Every row gives one point. Each copy is the shape, with its points in the same order, stretched, turned, moved and blurred by noise. Is it also mirrored, or only turned?
(in the rows, 128 means zero)

Shape, 5 rows:
[[ 64 174]
 [134 181]
 [118 111]
 [117 131]
 [106 104]]
Copy 1 (5 x 2):
[[ 85 187]
 [157 166]
 [116 111]
 [118 126]
 [102 116]]
Copy 1 is: only turned
Copy 2 (5 x 2):
[[ 52 136]
 [114 167]
 [127 100]
 [116 118]
 [112  87]]
Copy 2 is: only turned
Copy 3:
[[ 65 162]
 [ 91 100]
 [145 134]
 [125 134]
 [151 156]]
Copy 3 is: mirrored

Shape, 9 rows:
[[125 126 182 155]
 [148 164  75 111]
 [113 133 155 161]
 [124 148  87  97]
 [130 109 137  88]
 [174 156 114 160]
 [182 158 155 162]
 [ 95 165 162  94]
 [103 126 155 136]]
Copy 1:
[[105 106 166 175]
 [157 173  89 112]
 [102 119 140 173]
 [133 162 104  97]
 [126 114 147  96]
 [168 145 107 172]
 [169 142 143 191]
 [ 91 166 176 117]
 [ 91 118 147 146]]
Copy 1 is: only turned
Copy 2, 9 rows:
[[108 128 167 149]
 [153 184 102  73]
 [103 136 140 148]
 [132 160  97  67]
 [130 105 142  80]
 [164 190 136 129]
 [161 183 176 137]
 [ 74 141 161  78]
 [ 98 122 136 128]]
Copy 2 is: only turned
Copy 3:
[[136 169  73 114]
 [108 128 178 170]
 [122 157  78 136]
 [ 90 111 166 145]
 [117 122 134  94]
 [158 158 136 171]
 [171 190 121 149]
 [ 73 168 134  92]
 [107 152  95 110]]
Copy 3 is: mirrored

Shape:
[[144 142 193 164  93 151]
 [127 143 167 179 119 154]
 [ 99  97 113 138 115 109]
 [117 163 167 150 143 154]
 [135 173 176 139  91 162]
 [136 149 171 148 109 118]
 [157 108 138 163 183  89]
 [ 96 120 115 169 111  54]
 [126 125  78 144 114  83]
 [198 103 122 160 172 112]
 [ 98 116 109 105  87  74]
 [160  99 130 148 179 119]]
Copy 1 (12 x 6):
[[172 124 180 168 179 156]
 [140 129 163 159 188 145]
 [ 99  99 142 100 141  87]
 [145 152 152 133 185 149]
 [157 149 183 156 158 168]
 [164 133 159 144 160 122]
 [156 107  86 119 178  99]
 [111 126 139 116 137  28]
 [100 129 117 121 112  67]
 [165  99  77 147 166 137]
 [109 113 152  92  99  58]
 [145  98  91 116 173 130]]
Copy 1 is: only turned
Copy 2 (12 x 6):
[[141 149 168 150 118 164]
 [129 148 149 156 144 174]
 [100 135 124 119 149 101]
 [134 137 112 173 128 157]
 [134 165 140 150  90 176]
 [150 158 143 150 122 141]
 [175 107 115 135 192 115]
 [120 176 122 138 187  79]
 [128 166 102  95 167  97]
 [188 109 122  98 181 135]
 [113 164 118 113 114  73]
 [154  89 110 129 177 126]]
Copy 2 is: mirrored
Copy 3:
[[126 177 161 170  88 159]
 [105 151 150 178 119 172]
 [120 123 127 123 135  99]
 [ 87 146 176 137 131 172]
 [109 177 169 141  70 182]
 [101 180 159 151 120 150]
 [116 134 159 151 211 132]
 [ 90 158 117 148 155  88]
 [119 139  95 102 166  95]
 [164 148 150 149 197 155]
 [105 151 129 100 120  68]
 [137 120 151 136 180 139]]
Copy 3 is: only turned
